Each row is a point. Each copy is the shape, with its points in the same order, stretched, turned, moved and blurred by noise. Some copies are also mirrored. Which?
In the rows, zero is written as 128.

Shape (8 x 2):
[[148 130]
 [ 89 167]
 [ 67 137]
 [ 73 166]
 [134  58]
 [132 134]
 [ 99 148]
 [142 170]]
Copy 1, 8 rows:
[[131 120]
 [127 206]
 [ 85 201]
 [122 206]
 [ 53  86]
 [129 142]
 [117 181]
 [166 148]]
Copy 1 is: only turned
Copy 2, 8 rows:
[[149 149]
 [ 78 125]
 [ 86  87]
 [ 68 111]
 [196  89]
 [135 139]
 [100 121]
 [113 170]]
Copy 2 is: only turned
Copy 3:
[[137 158]
 [ 92  78]
 [128  53]
 [ 91  63]
 [222 136]
 [134 136]
 [113  92]
 [ 98 150]]
Copy 3 is: only turned
Copy 4:
[[140 125]
 [100 187]
 [ 63 169]
 [ 90 196]
 [ 80  61]
 [129 133]
 [103 166]
 [161 158]]
Copy 4 is: only turned

Shape, 8 rows:
[[132 165 122 115]
 [134 123 127  59]
 [193 198 139  97]
 [138 175  84 149]
 [120 150 168  71]
 [120 109  90 123]
 [ 91 146 211 183]
 [190 136 107 154]]
Copy 1 (8 x 4):
[[119 142 116 120]
 [132 148 173  92]
 [187 174  75  83]
 [125 101  74 128]
 [116 183 162 114]
 [109  88 149 130]
 [ 90 158 111 235]
 [186  98  85 138]]
Copy 1 is: only turned
Copy 2:
[[100 143 103 134]
 [120 108  66 111]
 [ 54 150 118  82]
 [ 75 134 128 165]
 [129 150  62 106]
 [125  93 115 157]
 [169 207 156 118]
 [ 84 112 184 102]]
Copy 2 is: mirrored
Copy 3, 8 rows:
[[110 162 133 149]
 [ 70 147 122  80]
 [162 203 109 106]
 [132 142 103 197]
 [ 76 189 170  93]
 [ 87  96 114 150]
 [118 164 249 177]
 [172 116  99 143]]
Copy 3 is: only turned

Shape:
[[129 121 150 114 134 115 142 115]
 [103 119 145 127 102 156 113 133]
 [149 123 135 119 137 159  92 139]
 [126 116 101 143 117 110 141 100]
 [140 186 111 120 145 184 147 133]
 [114 128 130 182 153 121 127 136]
 [133 134  15 149  72 146 135 122]
 [144 116 145 118 146 146 141 135]
 [120 142 128 121 125 114 112 133]
 [132 139 136 124 148 143  94 141]
 [137 124 144 127 135 109 139 129]
 [110 114 141 111 157 126 112 126]
 [127 123 147 141 151 130 101  93]
 [148 128 155 122 122 105 139 116]]
Copy 1 (14 x 8):
[[116 114 135 119 120 112 145 134]
 [ 94 127 150 151 112 142 130 107]
 [159 139 146 156 102 148 103 132]
 [106 107 104 120 137 100 129  90]
 [160 181 123 139 158 168 164  98]
 [118  98 107 162 170 129 129 132]
 [ 99 147  71 113 154 134  90  21]
 [143 117 150 124 128 141 128 135]
 [107 140 113 140 117 121 133 131]
 [145 140 130 161 110 145 121 144]
 [118 118 130 120 133 112 130 144]
 [130 108 121 149 100 140 142 137]
 [145 112 130 168 112 108 138 125]
 [114 131 142 114 128  96 132 143]]
Copy 1 is: mirrored
Copy 2:
[[115 123 144 111 152 126 128 109]
 [138 140 152 130 137 169 120 130]
 [148 151 142 153 172 142 107 128]
 [ 90 119 117 132  93 127 118 122]
 [205 160 102 113 136 129 133 120]
 [111 133 122 172 138 151 162 131]
 [121 153 105 171   7 117 103 170]
 [150 116 133 135 161 135 121 122]
 [114 143 141 125 146 130 131 130]
 [146 159 133 146 179 147 130 135]
 [111 118 143 128 150 124 135 124]
 [109 125 133 136 192 150 124 136]
 [113 144 122 136 166 148 124  94]
 [108 122 150 111 134 119 125 101]]
Copy 2 is: only turned

Shape, 15 rows:
[[170 167 168 125 131 183 120  38 146 118 152]
 [105 151  80  95  86 137  93  96  88  81  92]
 [135  83 156 162 104 162  69  72 143 146 158]
 [137  96 104 178 101  89 149  92 101 120 145]
 [142 155 114  73 179  87 107 131 106 103 104]
 [ 68 157  82  89  70  78  78 107 111 180  85]
 [ 69 157 136 176 182 100 167  97  93 147 116]
 [136 160 134  86  81 131 117  60 105 186 128]
 [ 82  71  99 145 143 165 119  61 128  92 118]
 [168 159  61  73  94 135 169  90 170  79 156]
 [116 118 174  75 134 124 175 150  94 185 131]
 [140  61  64 170 113 169 177 127 168 156  76]
 [155  74  63 122 163  90  93  90 179 166 137]
 [105 153 180  91 171  92 163 113 153 132  73]
 [132 156 124 139 126 149 114 123 184 146 110]]
Copy 1, 15 rows:
[[186 101 155  77 172 107 156  52 142  90 121]
 [144 168  93 127  73 134 138  71  89  88 113]
 [169  87 171 145  97 135 119  89 182  87 155]
 [145 135  93 209 146 173 176 103 143 117 142]
 [141 193  70  88 154  59 129 111 122 127  99]
 [ 73 174  64 123  21 108 165  59 134 116 105]
 [158 222 121 131 163 166 188  98 183 189 121]
 [116 111  75  89  95 100 187  28 137 115 153]
 [162 170 170 130 126 191 156 136 163  68 176]
 [ 87 115  93 117 175  97 188  63  50  17 131]
 [122 126 124  81 142  66 202 115 116 213 177]
 [ 82  54 133 108 153 223 153 147 151  95 160]
 [ 80 114  83 130 151 132 121 111 202  45 162]
 [159 172 126  46 165  84 208 130 156 156  85]
 [109 100 147  75 122 119 133  86 156 110  93]]
Copy 1 is: mirrored
Copy 2:
[[198 204  83 207 152 158 125 158 100 124 128]
 [153 126  84 166  46 128 110 130 180  49 103]
 [146 170 126 166 180 135 109 147  77 131  45]
 [176 148 141 100 112  71 163 211 130 111  89]
 [165 133  70  90 115  85  95 102 194 122 161]
 [126 140  93 153  21  97 130  85 184 142  72]
 [155 132 134 177 145  23 144 162 172 171 159]
 [188 144  94 183  65 137 141 123 117 162  98]
 [107 127  96 172 120  85 145 143  94  79 106]
 [156 192  57  91  21 171 149 186 133 108 160]
 [152  60 145 123 116 133 113 107 126 215 153]
 [ 97  75  47 100 142 158 192 208 105 153  87]
 [126 174  42  44 123  74 151 141  96 172  88]
 [133 139  91 133 160 102 170  68 166 174 173]
 [122 178  65 140 148 165 124 147 156 162 113]]
Copy 2 is: mirrored

Shape (18 x 12):
[[192 123 116 168  61  78 183 128 136  99 171 103]
 [177 175 118 161 107 102 137 139 103  71 186  89]
 [118 109  86 100  82 105  96 205  96 120 100 108]
 [160 161 136 107 133  96 165 149 147 119 162 121]
 [ 97  96  82 132 107 116 130 176  95 117 137 152]
 [126 127 127 169  94  83 120 217 147 109 128 110]
 [153 123 114 152  97 125 163 140 154 142 163 105]
 [ 97  82  39 114 146 125  91 187 106 152  86  98]
 [126 160 126 126 159 165 137  98 116 156  95 187]
 [139 102 125 100 144 156  87 125 100 158 114 194]
 [204 170 172 167 169 116 206 121  62 157 180 167]
 [113 109 106 155  90  98 181 167 132  77 104 101]
 [ 89 125  81 137  64  95 134 199 106 136 151  93]
 [159 141 173 173 108 176 173 132 143 105 158 107]
 [101 130  87  87  96 159 118 167 104 156  77 134]
 [ 75 136  93 154  87  91 123 178 146 100 150 106]
 [138 165 167 178 141 119 135  93  95 180  99 163]
 [163 172 106 173 141 177 154 129 122 173  88 212]]
Copy 1:
[[147 142 100 152  92 148 189 209  87 187 132 212]
 [163 113  91 147 152 165 157 194  55 141 156 206]
 [130 108 100  59 139  88  84 172 150 161 175 130]
 [120 140 120  82 147 161 168 171  73 151 134 139]
 [ 90 112  94 124 137 107  73 146 130 196 163 130]
 [136 161 141 112 168 113 108 195 138 187 164 147]
 [133 141 117 129  99 167 173 167 118 174 156 136]
 [136  85  77  70 149 111  95 124 203 201 183  96]
 [ 60 133 120  84 116 155 134  57 106 101 153 141]
 [ 97 148  98  73 108 137  65  72 128 121 132 112]
 [ 90 114 150 105 120 222 138  98  15 182 103 239]
 [ 91 107 121 129 136 105 159 185 155 176 139 169]
 [134  97 118 128 131 104 101 200 117 199 218 130]
 [111 136 146 165 102 200 171 164 106 115 121 160]
 [ 85  99 113  51 101 106 108 128 158 113 196 118]
 [128 134 103 151 163  91 114 191 125 174 203 114]
 [ 95 141 168 106 107 142 119  54  77 123 147 188]
 [ 43 166 131  85 103 194 153  55 133 125 171 195]]
Copy 1 is: mirrored
Copy 2, 18 rows:
[[148 197 125 171 140 184  83  73 159 148 166 105]
 [132 195 142 135 194 161  64  63 106 123 176 114]
 [102 170 134 157 137  77  74 164 175 128 123 119]
 [109 186 127  99 151 160 116 113 130 153 141  96]
 [ 95 173 122 158 115 112 105 161 122 127 154 162]
 [ 75 185 153 169 140 163  51 164 187 113 132 135]
 [121 141 108 143 113 185  95 110 154 154 145 109]
 [ 97 107 124 160 143 100  86 207 162 181  88 151]
 [154 136 106  61  98 163 129 147  81 116  83 140]
 [142 140 138  53  67 108 121 136 139 131 105 163]
 [208 219 142  64 111 228  90 143  90 153 194 118]
 [113 180 139 203 165 161 125 161 140 112 143 110]
 [ 70 169 118 195 123 124  59 166 129 142 153 102]
 [145 128 113 118 133 221 120 101 135  69 170 110]
 [116 130  85 128 110  91  93 191 139 119  94  97]
 [ 46 164 131 185 145 148  78 141 114 125 134 130]
 [181 154 167 107  59 215  71 144  91 113  92 132]
 [165 152  63  71  87 211  85 159 132 105  99 161]]
Copy 2 is: only turned
Copy 3 (18 x 12):
[[105 117 135  87 115  95 218 167 172  90 203 165]
 [158 124 184 128 155  64 215 170 143 103 183 153]
 [148 108  25 102 131  53 134 164 116  87 129 107]
 [182 122 153  99 117 114 155 159 143  93 137 176]
 [114 152  61  98 150  89 136 116 127  86  97 110]
 [133 138  97 105 120  42 116 186 147  80 168 132]
 [123 138 120 108 119 121 161 159 166 135 156 154]
 [122  93  25 102 169  62  92 126 139 131  50 102]
 [143 140 133 167  84 172 122 145 131 127  17  90]
 [125 142  71 176  90 135 136 117 106 104  18 132]
 [124 172 213 135 127 157 206 219 118  91  72 169]
 [122 102 103  91 151  97 123 152 164  72 169  97]
 [127 148  64  58 144  62 141 161 120 120 171 109]
 [142 149 174 183 132 153 156 185 163 120 177 128]
 [156 123  28 121 106 128 118 160 118 127  78  73]
 [133 142 108  78 139  59 110 123 141 114 169 112]
 [ 97 135 175 156  66 141 126 199 104 140  50 100]
 [121 173 111 167  60 172 153 196 171 121   7  74]]
Copy 3 is: only turned
Copy 4:
[[ 99 139 195 208 105 128 157 155 137 170  22 130]
 [126 146 175 193 119 156 167 208 128 139  89 129]
 [148 146 128  65 130 108 116 158 131 179 145  58]
 [130 157 167 158 120 123 159 144  98 100  93 121]
 [143 110 115  94 124 105 176 148 136 185 118 111]
 [ 92 141 176  88 168  98 159 160 140 162  86  89]
 [ 86 141 172 165 131 131 165 122 128 152  80 104]
 [159 102  83  59 174 121 136 125 114 194 153  27]
 [121 137  71 113 172 141 130 122 113  80 137 138]
 [163 103  98  97 157 126 124 101 151 114 149 127]
 [165 113 158 165 108 213 187 148 103  81  53 221]
 [ 56 130 137 136 133  92 135 159  75 179  88 103]
 [120 155 142 100 114 116 176 141 127 213 117  93]
 [ 41 130 185 180 118 165 148 138 114 121 101 140]
 [124 149  73  66 134 134  99 114 124 149 163  61]
 [ 77 152 153 120 143  87 183 162 125 186 123  94]
 [120 159 117 133 203 163 131 130 113 115  96 191]
 [ 95 124  59  89 186 183 142 135 157  74  82 125]]
Copy 4 is: only turned
